Every row gives one point. A path goes straight from each point to the next, and from the last back to the first. The post is the endless flat space through its rows: a point in 2 columns, a line in 3, a plane in 4, and so on, so that a path can go around it. Count how often the path circles the post. Going back the other way cancels.

Post (1 x 2)
[[2.8 6.1]]
Path (7 x 2)
[[-21.4   9.8]
 [ -2.4  -5.0]
 [ 14.9 -11.3]
 [ 10.8   7.7]
 [ 16.9  30.1]
 [ -3.0  14.1]
 [  2.9  18.5]]
Times around: 1

Post (7 x 8)
[[ -1.7   4.7   2.0   1.8  -5.3 -30.1   4.5  16.4]
 [ -6.9   2.4 -16.2 -31.6  13.4  -8.1 -20.1  10.3]
 [  1.2   4.8   5.7 -19.8   4.3  -3.9  20.1   0.5]
 [  2.4   8.6  15.5  -2.8  33.6 -16.2  13.1 -25.9]
 [  3.0   5.4   0.7   7.0  -6.6   3.9  -1.8 -33.0]
 [  4.3   2.5   0.1   7.9  -1.6  30.5 -17.4 -15.6]
 [  3.4   2.4 -16.3  20.5  27.2  -2.4  -0.5 -30.7]]
Path (7 x 8)
[[  8.8   1.9   1.2  -5.6   0.3 -13.8 -19.9 -10.4]
 [ 18.1  -5.3  14.6  -8.2  12.6 -15.8  -3.7 -13.6]
 [  5.1  10.7  -2.2  -5.2  13.4  -0.2  -5.9  -7.8]
 [ -4.0  25.8 -12.0  -9.8   3.7  -8.0  -6.1 -31.9]
 [-17.6   3.5   1.5  -6.2  23.0  25.0  -7.2  -3.0]
 [-14.0  -5.5 -15.8  -2.5   4.4 -23.2   7.9  -1.8]
 [  9.1 -13.5   6.1   0.0  20.3  -2.9   4.2 -18.9]]
Times around: 1

Post (17 x 18)
[[  4.8   0.1 -12.4  -6.5  -8.2  15.3  19.4  -0.7  19.8   5.6  30.4   0.2
   -8.4   8.6  -6.2 -29.9  -0.9  13.8]
 [  2.2   9.1  -4.9 -20.6   1.1   3.4   4.4 -24.8  17.7  -9.0   2.2 -17.3
  -23.6  11.7  -0.3 -12.0   2.1 -14.0]
 [  1.1   6.3 -12.5   4.3   6.1  10.0  17.6  -9.2 -13.5 -11.5   0.0   9.6
  -17.2  16.2 -16.5 -16.2  -2.7   4.0]
 [ -1.3  10.0  -4.5   5.9  18.8  -6.6  11.2  14.9 -13.4  23.1   6.6  -5.3
   21.7   5.8   8.9  15.7  -6.5 -34.1]
 [ 17.4   9.4  26.7  29.4   4.0   4.2  -7.1 -11.4  -2.6 -25.1 -19.4 -13.9
   18.3  14.5  34.4  11.7   5.1   7.9]
 [  3.1  11.5  24.2  18.3   4.2 -19.0  -8.3   2.5 -18.1   2.8  -9.0 -13.7
   28.0 -22.3   9.5  -8.1  -7.9 -17.9]
 [ -5.2  -0.5  13.8  -7.2   4.1   5.4  14.4   1.6  -6.0 -20.8  23.1 -11.0
  -29.1  15.4  10.2 -15.6  10.4   2.9]
 [ 12.6   5.1  18.9   1.2  -3.1   0.1   6.6  14.1 -17.0  -5.7 -31.2 -16.4
   11.3 -17.4  24.7  20.2 -10.3   8.1]
 [  6.6   7.9   4.0  21.1 -12.8 -15.1   3.3  14.0  -6.4  -7.0 -14.5   2.7
   10.1 -17.4  21.1  15.5  17.6 -22.2]
 [  4.8   9.4  15.8  -7.0 -12.6   1.1 -19.4   7.8  -7.2 -20.2 -11.7  15.4
   -0.3  14.1  26.5  -3.2  -9.5   6.9]
 [ -7.2  14.9 -12.2   3.3  -7.8  -3.3  -0.7   3.7  -1.0  18.8  22.7  -8.4
  -20.0  19.2 -19.9  -6.2   8.9  15.8]
 [ -6.8   3.1 -19.0 -11.2 -10.3  26.3   5.4  -8.5  -8.9  -9.8   7.5 -25.1
  -10.9  22.8   4.6 -30.9  18.4  -6.6]
 [  4.2  10.3   2.9  -0.2  22.8 -19.9  -3.2  23.3  -7.9 -10.3 -14.6 -10.9
   46.6 -18.9   0.2  19.3  15.2 -13.7]
 [ -4.2   5.2  -4.1  13.7  29.8 -26.7   8.5  23.2  -0.5  24.4 -19.4  -4.9
   19.7  -4.5  13.9 -11.1   8.8 -13.8]
 [ 11.7   7.2  34.5  12.7  -0.8  21.5 -11.0  16.3   5.1  -9.2 -21.1  -2.3
   -1.1   5.6   6.8   2.6   6.1  -8.3]
 [-14.6   6.5  -6.0  -4.9 -20.1  -1.0  24.2  11.8  12.6  -7.9  15.1 -12.5
  -13.8  36.3 -23.2 -25.8  -5.0  -0.1]
 [  3.8  13.6  16.0  -4.2   5.9 -18.6  22.1   1.5 -15.0  25.9 -12.1   4.8
   33.0   0.5   0.8   4.1  20.5 -13.5]]
Path (7 x 18)
[[  9.1  11.0  -8.2 -16.4 -15.9   1.1  -4.3  11.0   1.4  -8.2  -4.2  -4.9
    3.1   5.5   0.8  17.6   5.6 -27.0]
 [ 13.9  28.9  12.5  17.4   3.9   1.1   0.7  -5.1  -4.0   5.9  12.0  -3.4
   13.4  30.1   4.2  17.0  15.1 -14.0]
 [-10.8  22.7  -0.1 -12.4  -2.2  -6.2  15.7   2.4  -5.0 -12.6  -2.2 -20.0
    7.6  -6.5  21.9  -9.6   0.0  -7.4]
 [-13.5   4.4   2.8  -3.9  -0.7   2.2  -0.1  15.2   3.5   3.4  -3.4  -7.6
   23.0   8.6  23.6   6.1  -5.2  -5.4]
 [ -2.2   1.5  11.6   2.9  -3.7  -7.7  13.4  -2.4  -4.5   9.3  17.2  -7.4
   11.6  -3.2  -0.7  -1.3   6.3  -8.5]
 [ -4.6   0.7  -8.7  -1.5 -12.0   5.1  -3.6  -9.2 -12.8 -14.9 -15.4  -7.6
   20.3  -0.8  -1.4 -11.4   4.2  -9.4]
 [  6.0  -4.5 -16.0 -12.3  -3.7  -2.5   7.5 -19.3  -5.4  -1.5 -11.1  -6.1
    2.3   6.0  -3.2   0.3  -1.0 -10.6]]
Times around: 1

Post (17 x 18)
[[  7.1   0.8 -15.0  12.2 -10.2  20.7  22.5 -12.8  -6.0  21.3  11.7  11.7
    7.0   9.2  -2.7  -4.8  -1.6  11.6]
 [  2.9   5.3   7.9   7.8  24.6 -14.3   0.3  -8.0 -18.3  -7.9  -2.3  18.3
   20.5   2.3  -7.8  -7.2 -13.1  23.6]
 [ 15.4  -3.1   7.0  -1.9   4.9  -6.4  -7.3   6.2  14.1 -21.2   9.3  -0.5
   35.6  21.6  16.5   5.9 -14.3  25.2]
 [ -1.3   2.4   3.8 -14.4 -13.8  13.7  19.2 -15.3  -8.3  -9.0   7.5   4.7
  -17.1  -9.6   5.4  -5.8   4.8  11.1]
 [ 16.2  -3.9   0.6   5.1  -6.8  -9.2  -8.6  -9.4 -10.9  -9.5 -19.7  -6.9
   14.3  28.8  -2.9   5.1  10.8  15.3]
 [ -5.1   4.4   0.2 -33.4 -15.8  21.8  19.7   5.7 -25.1  19.0  22.4  -9.8
    1.1   4.8 -20.0  17.6   7.8  -8.8]
 [  6.2   2.2  -0.7   4.2   3.6 -24.3  12.3  -1.7   8.4  -6.2 -10.4  20.1
   39.4  -1.0  10.7 -13.9  12.5   8.2]
 [ -6.8 -14.3   0.5 -31.1 -20.7   4.4   1.7  -8.0 -10.3  27.6   6.6 -12.5
  -20.6  28.1  -0.8   1.0 -28.1 -25.8]
 [  2.1   8.1  21.1   8.4  11.1  10.8  -9.8  -9.4  20.7   8.6 -10.2  16.5
   16.9  -1.6  -9.7  -4.8  11.3  12.6]
 [ 13.0 -12.2   5.5  18.8  -2.4   4.4  -2.1   2.8  -1.5  -7.9  -5.1 -21.4
    3.0  13.0   1.7  -0.7 -26.1 -42.2]
 [ 13.8  -3.0 -13.5  -7.6   6.5 -28.4 -13.7  18.8   2.3 -10.3  33.4 -24.4
   -7.2  36.5  -2.4 -10.1   1.9   2.9]
 [  2.5  -2.0  -9.0 -10.6 -21.6  -3.4   7.7 -14.2  -0.7  20.5  11.3  -7.6
   -5.4 -19.8 -17.1  19.3  -6.3   9.6]
 [ 14.8  -1.7  22.3  21.8 -28.1  -5.9 -13.9  27.4 -12.8  12.8  -2.8  -1.6
   -7.3  15.4  10.3  -2.1 -26.2 -24.8]
 [  2.3   6.9  15.4   9.2  16.0  -8.0   0.9 -30.4  -9.7   9.6   9.9  11.7
   22.1  -0.2  20.1  14.2  13.2  13.9]
 [  3.5 -10.1 -20.7 -28.4 -36.9  19.3 -27.6   0.5 -25.3   9.8  29.1  -9.1
  -15.1  12.2 -11.0  -1.3 -13.7 -34.8]
 [  2.7 -17.0 -25.1 -18.5 -11.1  15.3  -9.0  22.0 -15.9  20.4   1.4  -9.9
  -31.0   6.7   9.5  16.3 -12.8 -27.7]
 [ 22.7  -5.0   8.5   0.1 -11.3   8.6 -16.5   9.8 -16.1  23.5  -7.2 -31.0
    6.6   1.4  14.1 -18.4 -22.4 -12.8]]
Path (15 x 18)
[[-14.7 -11.5 -10.0  -6.6 -24.6  -0.9  -8.7  -9.1  -9.2   9.7  -2.4   8.6
  -19.4   7.9   0.0  -1.9  -2.0   3.5]
 [  4.0 -15.7   8.3 -28.1  -4.7 -17.5  -3.5   6.9  -3.6   8.7  -2.9 -25.5
   -8.7  17.0   3.1 -10.5  11.2   1.3]
 [ 27.7 -12.1 -11.5  -2.0  -6.7 -16.1  18.7  -0.5  -9.4  13.2   8.7  -2.8
    5.0  15.9  -3.4  -4.1  -0.3   6.2]
 [ 31.6   7.5 -27.9  -2.0  -7.0 -17.8 -34.6   1.1   9.2  17.0   7.5  11.6
    2.8   1.4 -12.8   8.9   9.3  12.9]
 [  3.1   0.7 -14.1   3.4  -6.8   7.9  -5.5  -5.1   0.2   3.5 -18.1  -1.6
   -0.6   9.7   4.8  10.7 -11.6  -4.4]
 [ -0.2   0.7   0.5  -0.8 -26.0   2.0   7.3  13.2 -17.2  21.6  -4.9  -2.5
   -9.9  24.1  -1.9 -26.5 -17.9   2.0]
 [ -1.8  -7.7  16.1 -16.7 -26.4  -5.1 -19.6   8.5 -28.9  20.6  22.3  -8.3
    2.7 -12.9   0.2  13.0 -10.4 -10.5]
 [ 25.0 -10.4  -2.8 -14.5  -4.4   8.0   4.5  12.1   4.1  -7.4  11.1   3.2
   -1.6   7.5 -21.2 -18.9  12.6   9.9]
 [ 17.0  -6.1   5.3   4.9   3.2  -4.9 -10.9 -11.7   4.8  12.3 -10.6  -9.6
   -4.3   3.4  -2.8  12.7  -1.2 -13.1]
 [ 10.0   6.4  -1.5   2.4  -2.4  -9.2  -6.1  -2.8  -4.7  -1.7 -11.8  12.9
    2.1   6.6  13.6   6.8 -12.8   1.7]
 [  0.5  12.2   9.2 -12.0 -13.4  12.6  -1.7  -0.2  -0.4  13.3   3.5 -27.2
    2.8   5.5 -13.6 -14.4  -8.3   4.8]
 [ -3.9 -20.9  -8.0   9.1  -4.3   6.5  -4.4 -22.5  -5.2  20.9  10.6 -15.6
   -5.6  29.6  13.4  15.0 -10.4 -12.3]
 [  4.4 -19.8   2.1  -5.0   3.4  -8.3  -0.5   7.4  -3.9   8.9 -16.7   9.1
   -0.1  -3.0   4.7 -18.6  -9.2   6.7]
 [ 17.4 -20.9  13.3 -13.0  -1.0 -11.0 -17.5  -6.2  -0.3   0.5 -14.5  -8.2
    2.5   6.6 -16.6  -2.7   5.7   2.0]
 [ -6.4 -17.1   4.3   5.2  -9.2   6.0   3.3  -1.9   4.0  14.6  21.2  -4.1
   -2.6   2.3 -14.9   0.5  -2.7   4.9]]
Times around: 2

Post (17 x 18)
[[  8.0  11.8  -0.4  -5.4 -16.0  15.8 -18.3  24.2  13.4   3.8  -5.6  10.2
  -14.8  -1.7  -7.3 -12.6   9.8   8.1]
 [ -9.9  -8.7   8.3  -1.1 -15.0  18.3 -13.5  12.5   7.9  28.0   5.5  23.9
    0.6  -4.6  -1.4  -4.5   2.4   8.9]
 [  4.4   8.4   9.9 -18.6  24.0   3.4  15.7  14.5 -10.8  -3.6 -12.1  -2.9
   15.3 -32.5   8.3 -21.9   0.7   8.6]
 [ -0.5  16.3   8.1 -30.8  20.6  -5.5   3.0  -4.3  -1.5 -14.0  -0.9  -7.0
    0.5 -15.3  12.6  -8.8   2.4  21.9]
 [-16.4  -3.9  -9.7 -10.4  15.3 -12.9   0.5 -32.8   1.9  -1.3   4.5 -11.3
    4.6  -6.1 -15.9 -22.6   3.9 -23.9]
 [-14.5  -2.9   2.7   7.2 -15.2  15.4 -19.0  42.9   1.7  12.5   4.0  10.0
  -13.0  -2.2  13.9  -5.9 -21.6  -2.2]
 [  3.8   4.3  19.8  -0.3  -7.0   7.2 -30.5   8.2   1.2  16.0  -4.4  34.3
    7.4  15.0  -9.8   6.9  -6.7 -17.9]
 [-26.1   9.7 -18.8 -17.8  16.4  -8.6  10.0 -32.3 -11.5   6.6 -21.3  11.5
    4.8  17.3 -15.7  -8.4 -20.7  -9.2]
 [ 24.9  21.2  -1.1 -13.7  21.8   4.3  12.7  -3.7   2.0  -0.6  -0.4  -2.9
  -17.8 -29.4   8.0  -3.4  -0.3   8.8]
 [  4.8  14.3  -8.7  -4.4  18.0  -2.4 -12.6  18.0   6.7   0.3  -3.9  10.3
    3.4 -28.6   5.0 -11.2 -13.4  23.0]
 [ 13.9   8.1  -0.8 -27.9  11.2   3.7  13.0  -9.3  18.6 -14.4 -10.9   5.6
    7.0 -30.8   9.1  -2.5 -10.2   8.9]
 [  1.5  -5.6   3.0  10.0  -0.2  15.8  -8.5  28.2   8.3  -1.0  13.2  24.7
   -4.3  14.3 -12.3  -0.4 -10.7   2.4]
 [ 19.7  -0.5 -14.2 -26.7  19.7   7.4  -1.8  -1.4   4.9  -7.4  -4.4  -3.3
    1.1 -13.1  21.4  -4.3   6.1   6.2]
 [-20.2   0.5  -9.5   3.1   8.1 -25.4   6.3 -22.5   5.9   3.4 -13.4  16.5
   -0.9  20.5  -1.3 -18.3   5.7 -23.3]
 [  5.4  -1.0  -8.8   7.0 -21.6  -6.9  -2.2  20.0   4.9  12.7   9.9  11.6
    0.8  10.0 -15.9   9.1  -4.1  -2.5]
 [ -3.3 -15.0  14.0  15.0 -13.2  14.1 -18.7  28.2   0.4   4.2  -5.1  13.2
  -11.6  -1.2  -5.8  11.1  -3.2  10.3]
 [ -0.2 -10.3  -4.4  -5.3  -7.2 -14.5  -1.0 -34.2 -13.3   2.5   5.0   3.2
   -3.0   5.2   3.6 -28.9  -7.4   1.8]]
Path (27 x 18)
[[  5.0  10.7  -4.5  -1.2   3.3   4.0  13.7  -7.9  14.7   6.7   1.1   9.9
   -5.8   7.6 -17.3   2.5  -2.6  16.0]
 [ 12.6 -13.0   4.4   7.2  -8.8  -4.9   2.3 -23.8   3.7  17.8  -4.5  22.3
    7.1   5.5 -51.7 -13.0  -0.8 -17.4]
 [  6.4   7.8  -1.5 -20.7   9.6  -8.6   2.6  -4.1  -0.6  12.1   3.8  16.6
  -16.9   1.7   2.6  -5.1   8.3  13.5]
 [ -5.8   5.7   0.4   2.1  -1.0  -5.8 -11.3 -21.7  -8.0  37.3 -10.6  39.7
  -16.7  -2.2  12.7  -2.7   5.2  -2.3]
 [-18.8  -9.6   2.5 -14.8  -6.2  10.9  20.6 -18.1   2.9   3.9   7.0   6.2
    9.8  -6.5   0.1  -9.8 -13.0 -16.1]
 [ 13.5  17.6  -3.7  12.2  -4.1 -15.8  -1.5 -15.6   5.5   8.8 -11.3   1.3
   -7.0 -16.8  -5.9   4.6 -10.3  18.8]
 [  7.3   0.4  16.1  -6.4   8.5   7.0  -5.6  -5.1  15.2  -2.4  11.7  -0.3
  -12.5   5.1 -11.0   5.8 -16.7   2.9]
 [  1.0  -3.1 -11.1   1.9   9.2   8.9   9.9   0.9 -13.9  24.6  -4.6 -24.7
  -34.3 -37.6  -2.9 -39.1  -2.4   5.4]
 [ -1.5  -9.7  -9.5  -9.5 -11.6 -14.4   4.4  15.6   7.4  10.4   8.7  11.6
   -4.8 -19.9  20.7 -39.3  -5.9  -2.7]
 [ 16.7   2.7  17.2  -7.9  -5.4 -11.6 -14.7 -20.7  16.2  15.5   1.1  34.4
    4.1  -2.0 -11.2 -14.7 -13.4  10.5]
 [ -1.5   2.8   0.6  -2.1  10.0 -25.9  -3.1  25.4  -2.7   6.0 -16.0   6.0
   13.7   2.7  -0.4   7.9  -4.5  -1.3]
 [-35.3  12.3  -6.3 -25.0  30.6  -2.5 -24.6  11.7 -15.0  20.4 -21.2  35.3
   15.1   8.8   4.9 -23.1 -11.0  -6.3]
 [-11.4  -2.4   6.3  -3.7  13.5   2.8 -12.0  -2.6 -10.1  13.6  -6.5  16.6
    5.0 -14.4  -4.1  -6.1  13.3  13.4]
 [-11.2  20.1   8.5  12.7   2.9   5.7  -5.8  21.5   1.4  -7.9  20.5  15.3
    3.9  -4.0 -12.9 -18.0 -10.6   3.4]
 [ -0.4  10.3  -5.8   6.0  -7.0  -6.2 -30.3  -2.0  16.9  12.3   9.2  -2.8
   -0.6 -17.6 -11.9 -23.1   5.6  -7.4]
 [-22.6   4.0   3.3 -15.8 -16.2   2.9 -22.8  22.5  10.1  -2.7   4.6 -17.0
    5.6 -16.5  -2.5 -26.4 -27.4   7.2]
 [-13.7 -14.6  13.7 -21.7  13.0   9.3 -25.1   6.6 -28.6 -15.9  -1.6 -10.9
    0.9   3.3  -1.4  -8.8 -31.5  11.1]
 [-16.0   2.3  10.8 -15.2 -15.9  -0.2   2.5  15.1 -22.0  15.0   4.7  21.9
   -0.4  12.5 -24.4   8.8 -11.5  12.1]
 [-46.3 -17.5  -3.4 -14.8  -0.6   0.7 -11.1  -0.9  -7.0   9.4  -2.4   5.7
   -8.2   9.5  11.1   1.9  -8.0  11.4]
 [  1.8  -7.7  -0.6  22.1  -8.2  10.4   2.5  15.6   1.4   9.7  23.6  19.2
    0.1 -13.6 -29.1 -28.1  10.2   0.3]
 [  1.6   1.6 -17.2 -10.2  -1.7   8.9   4.4   3.0  10.0   7.5  13.9  10.9
   21.0  -5.5   4.3 -13.6  -4.6 -16.4]
 [ -5.1   6.9  -3.2   5.9   9.5  -3.7   0.0   2.9  -6.4 -11.0 -11.2  -2.9
    2.0  -2.7  -8.7 -10.6 -22.6   1.0]
 [ 11.1   1.8 -12.7  -2.7 -10.0 -11.1 -12.1   6.4  15.9  -5.0  -5.0   6.5
  -10.1  -2.0   1.5   7.6 -13.0  18.9]
 [-14.4  -2.9   7.7  -7.8  -3.6   6.1  13.3 -12.3  15.3   7.1  -9.9  13.4
  -11.5 -21.1  -9.1 -17.9 -10.5   3.0]
 [ -3.5  14.6 -11.1 -17.3  -7.5  27.6 -20.6  21.7  12.7  17.1 -11.8   2.4
  -24.6 -16.4  -0.3  -3.0   4.7 -11.0]
 [-24.6  10.3  -9.4 -21.9   6.1  23.5  -1.3  27.1  -8.3  21.8  -6.9   8.3
   16.4  -1.4  -5.7  10.8  11.0 -40.6]
 [-13.8  28.6  12.3 -23.3  15.5  26.6   7.5 -10.4  -5.1   6.8 -24.4   8.6
   10.0 -14.3 -15.5 -11.7 -10.8  13.2]]
Times around: 4
